Every row gives one point. Two turns around zero, p and q, are shown by what they do to some points. Where does a point land after both, in the order given? Backwards means that the second turn is done in reverse. Each puzzle has new turns, and all numbers are rounded.

Turn p:
0.17 0.95 1.75 ->  1.12 -0.10  1.66
-4.02 -1.78 -0.73 -> -4.39 -0.09  0.75
 0.49 -0.28  0.31 ->  0.38 -0.51 -0.07
 3.56 -0.46 -0.28 ->  2.69 -1.17 -2.08
-0.20  1.57 -1.05 ->  0.20  1.87 -0.25
Turn q:
-0.79  1.24  0.30 -> -1.47 -0.29  0.06
-1.15 -0.26  1.37 -> -0.68  0.35  1.64
-2.40 -0.82 -1.30 ->  0.22 -2.50  1.35
 4.34 -0.15 -0.37 ->  1.92  2.44 -3.05
Where do these land?
q, then p backwards:  0.01  1.15 -2.04 ->  0.97 -2.02 -0.68
p, then q backwards: -0.47 -1.00 -0.64 -> -0.23  1.22 -0.29
p, then q: -1.48 -3.11  1.82 ->  1.48 -0.30  3.59
p, then q:  1.37 -0.89  0.82 ->  1.77  0.46 -0.07
q, then p: 0.57 3.85 0.04 -> -3.21  2.19 -0.32

Turn p:
 0.42  0.64 -2.26  1.26 -2.47 -3.81 ->  2.35 -1.00 -1.90  1.00  0.67 -4.04
 3.07 -0.19  1.12 -2.35  0.64 -0.72 -> -1.26  1.31  1.48 -2.97  0.22 -1.67
 1.34 -0.68 -0.55  2.09  1.34 -3.02 ->  2.89  1.01  0.81  0.08  2.31 -1.57
-0.79 -0.02  1.34  0.50 -0.29  3.76 -> -2.11 -0.17  1.22  1.63 -1.53  2.44
-2.08  1.17 -1.56 -0.21  0.04  2.73 ->  0.11 -0.80 -1.17  0.78 -2.71  2.38
 0.05  1.09  1.68 -1.31  0.28 -0.90 -> -1.39  1.50 -0.99 -0.93  0.70 -0.34
-2.01 -2.01  0.24  0.02  0.46  1.96 -> -0.60 -1.85  0.54  0.41  0.35  2.80
Turn q:
-1.98  3.79  1.76  0.13  1.67  2.82 -> -3.19  3.40 -1.49 -2.61  0.99 -0.63
 1.81  0.47 -0.27  0.00 -1.82  0.92 -> -1.14 -0.13 -0.68  2.14 -0.85  0.81
-0.55 -3.05 -2.67  1.94  0.42 -0.84 ->  2.28 -2.63  0.86  0.18  2.43  1.59
 0.58 -1.78  2.00 -3.47  1.13  0.62 -> -0.21  0.53  2.77 -1.52 -3.27  0.46
-1.52  1.68 -2.47 -0.30  0.21  0.10 -> -0.50 -1.35 -2.49 -1.60  0.73 -0.01
-1.01 -0.16  1.04  1.04 -1.30 -1.66 ->  0.42 -0.32  0.56  0.99  0.94 -2.28
 2.67 -0.94  0.61  0.65 -0.31 -1.97 ->  2.35  0.51  0.46  2.41 -0.98  0.05
Where do these land?
q, then p backwards: -0.97  1.82  0.23 -0.43  1.97  1.41 ->  0.14  1.10  1.09 -2.36  1.41 -0.63
q, then p: -0.75  0.11 -1.10  2.55  1.24 -2.10 ->  1.97  1.61  1.78 -2.09 -0.18 -0.43
p, then q:  1.88  0.26 -1.62  1.05 -0.68 -0.46 ->  1.36  0.36  0.11  2.01 -0.82 -1.14
q, then p:  3.13 -0.13  2.18 -1.40  1.22  2.25 -> -2.61  0.80 -1.30  2.81 -2.45 -0.14
q, then p backwards: -1.41 -1.62  1.88 -1.00 -2.70  2.25 ->  1.84 -1.71  2.29 -0.31 -2.16  2.28
q, then p:  0.21  2.41 -0.14  0.89  1.27 -2.27 ->  2.19  0.79 -0.32 -1.30 -1.33 -2.11
p, then q: -2.09 -2.84 -1.43 -1.66 -2.31 -1.07 ->  2.08 -2.62  2.83 -1.03  0.01  1.87

Turn p:
-0.33  0.82 -1.28  1.21 -0.47 -0.25  0.93 -2.69 -> -0.66  1.43  0.15  1.12 -1.66  1.83 -1.02 -1.16
-0.22 -1.16  1.00  3.86 -0.15 -0.27 -1.36  0.34 -> -1.38 -2.47  1.73  1.16 -0.11  1.92  0.08  1.81
 1.64  1.86 -0.01 -0.15 -0.91  0.13 -3.45 -0.84 ->  0.96  2.11  2.81 -0.81 -0.82  0.21  1.15  1.91
 1.59 -0.28 -1.16 -1.62  1.69 -2.16  0.74  2.33 ->  3.14 -0.75 -0.55  0.77  1.23 -2.29 -1.42 -0.08
 3.19  0.36 -1.44 -0.23  1.94  0.62  2.51 -1.46 ->  3.20 -0.02  0.14  0.31 -0.67  1.20 -0.32 -3.56
-1.02  1.91  1.53 -0.97 -0.11 -0.62  1.17 -1.41 -> -1.57  2.00  0.25  0.90  0.67 -0.84  0.45 -1.74
-0.33 -3.46  1.13  1.58 -0.79 -0.32 -2.11 -0.10 -> -1.59 -2.23  1.30 -1.69  0.79  1.44 -1.39  2.09
-0.76 -1.45 -1.24 -1.20  2.54  1.07 -0.94 -0.54 ->  1.43  0.56 -1.86 -1.15  1.86  1.87 -0.29  0.53
-3.99 -1.67  0.65 -1.97 -0.25  3.31  1.75  3.20 -> -2.17 -1.76 -5.31 -1.81  1.05 -1.51  2.13  0.30
 0.25  3.07  0.81 -0.51 -3.48 -1.51  0.76  1.17 -> -1.35  1.13  1.34  1.18 -2.32 -3.83  0.63 -0.10
Turn q:
-1.49 -0.47  0.36  2.98  1.03  0.17  1.97 -1.07 ->  3.10  0.34 -2.05  1.47  0.61 -0.83  0.61 -0.13
 1.66 -2.32 -0.23  0.61 -1.92  1.62 -0.78  1.83 -> -1.19 -0.88  0.62 -0.79 -2.32 -1.62  2.75  0.22
 0.31  3.47 -0.26  0.31  0.40 -0.85  1.19 -0.18 ->  1.84  1.73  0.69 -0.52 -0.22  1.09 -2.44  0.57
-0.80 -1.73 -1.42 -1.57  1.41  0.28  0.30  2.28 -> -2.50  1.86 -0.17  1.22  0.70 -0.10  1.72  0.87
 3.54  1.90 -1.46 -3.37  0.97  3.05 -2.88 -2.34 -> -3.17 -0.33 -1.53 -5.78 -0.45  2.27 -1.54 -0.07
 0.65 -0.29  2.57  1.00  0.46 -0.50 -0.13  0.26 ->  1.67 -1.06  1.32 -0.50  1.22 -0.15  1.12  0.02
-4.27 -1.49  0.79  1.63 -1.08  0.35  0.19  0.89 ->  0.91 -1.45 -0.83  4.34 -0.60  0.56  1.66  0.14
 0.41  1.80 -1.42  1.52  1.52 -2.68 -0.42 -0.24 ->  1.04  0.75  0.10  0.00  1.19 -1.30 -2.77  2.23
 0.00 -0.87  1.08 -3.11 -2.80 -1.45  0.57 -1.43 -> -1.70 -0.97  1.87  0.56 -0.12  0.07 -1.12 -3.87
Where do these land?
p, then q backwards:  2.04  0.46  1.46 -2.54 -0.42  1.59 -0.09 -1.09 ->  3.19 -0.53  1.42 -0.67  0.14  0.64  1.87 -0.11
q, then p:  0.99  1.08  2.19  1.09 -2.56 -2.03  1.91  0.87 -> -0.93 -0.48  4.34 -0.81  0.51 -0.53  0.20 -1.41
q, then p:  0.39  1.94 -0.23  1.50  0.75  1.59 -1.93  2.15 ->  0.64 -1.91 -1.21 -1.10 -0.78 -2.73  1.62  0.49
p, then q:  2.34 -1.80 -1.81 -0.72  0.85 -2.31 -0.43 -1.72 -> -1.14 -2.54  0.86 -3.37  0.40  0.74  0.09  1.08
q, then p: -1.73 -0.88  1.17  2.64  2.32 -1.34 -1.42  0.26 ->  2.58 -3.34 -0.24  1.33  1.12  0.37 -0.52  0.19
q, then p backwards:  2.45  0.68  1.55  1.52  1.05  0.57  1.37 -2.25 ->  2.24 -1.27 -0.67 -3.10  1.15  1.20  0.10  0.28
p, then q: -2.49 -2.01 -2.59 -3.07  2.42  0.01  0.91  0.18 -> -3.06  1.64 -2.12 -1.78 -0.17 -0.52 -2.13  2.93
q, then p: -0.84  1.34 -0.82 -0.40 -2.85 -2.64  0.42 -1.22 -> -1.52  0.39  3.03 -0.71  0.02  1.45 -0.32  2.39
p, then q: -1.34 -1.79 -1.91 -2.46 -0.65  2.37 -0.31  0.33 -> -3.59  2.08 -0.11 -0.15 -1.24  0.44 -1.41 -0.06
q, then p backwards: -1.82  1.00  1.01  2.44 -0.91  2.19 -0.44  2.49 ->  0.92  1.60 -2.23  2.77  0.30  1.71 -1.58  1.32
